Rows are points. Examples show where two turns around zero, p and q, send a point. Where does a point land after both, in the order given? Backwards means that the second turn is done in reverse. Each puzzle has new turns, and all numbers are rounded.

Turn p:
[-1.11 -0.74] -> [-0.69 -1.14]
[ 2.43 -1.77] -> [ 2.95 -0.57]
[-0.63  2.17] -> [-1.49  1.70]
[-0.69  0.33] -> [-0.76  0.01]
Turn q:
[-0.57  1.70] -> [-1.64  0.71]
[-1.33 -2.38] -> [ 0.88 -2.58]
[-0.43  0.56] -> [-0.70  0.06]
[2.32 0.12] -> [1.46 1.80]
Where do these land?
q, then p: [-2.25  2.42] -> [-2.97 -1.45]
q, then p: [ 0.78 -1.86] -> [2.01 0.20]
p, then q backwards: [ 0.49 -0.61] -> [ 0.21 -0.75]
p, then q: [0.97 0.04] -> [0.25 0.94]

Turn p:
[-3.10  2.16  2.64  0.87] -> [-4.17  0.72  0.51 -1.95]
[-0.78 -1.93 -1.59 -0.93] -> [ 0.48 -1.22  0.97  2.25]
[ 2.16  0.33 -0.17 -0.26] -> [ 1.93  0.21 -0.66 -0.81]
[ 0.04  1.42 -0.75  0.12] -> [-0.25 -0.83 -1.20 -0.64]
[ 2.10  0.19  0.89 -0.69] -> [ 1.83  0.63  0.25 -1.38]
[-0.41 -2.17 -1.02  0.89] -> [0.20 0.50 0.13 2.53]
Turn q:
[ 5.01 -0.33 -0.43  0.38] -> [ 1.99  1.65 -4.26  0.84]
[-1.18 -0.61 -0.18 -1.06] -> [-1.27  0.27  0.77 -0.80]
[-1.23 -0.63 -1.15  0.48] -> [-1.47 -0.32  0.61  0.91]
[ 0.65 -0.60 -0.24  0.36] -> [-0.18 -0.06 -0.91  0.32]
[-1.26  0.37  3.89  0.46] -> [ 1.48 -2.80  0.99 -2.46]
[-0.77  0.78 -0.90 -1.33] -> [-0.41  1.37  1.31 -0.13]
[-1.23  1.02 -1.00  0.72] -> [-0.14 -0.13  1.51  1.33]
Where do these land?
p, then q: [-1.94  1.70  2.47 -0.41] -> [-0.91  0.06  2.50 -2.42]
p, then q: [ 1.68 -2.38 -0.65  0.98] -> [ 2.26 -0.19 -1.08  1.88]
q, then p: [-0.01  2.04  0.70 -0.24] -> [ 1.29  1.00  0.10 -1.42]
p, then q: [ 0.61 -1.59 -1.23 -2.10] -> [ 0.58 -1.25 -2.59 -0.43]
q, then p: [-0.34  0.24 -1.29  1.77] -> [-0.73  1.63 -0.88  1.01]
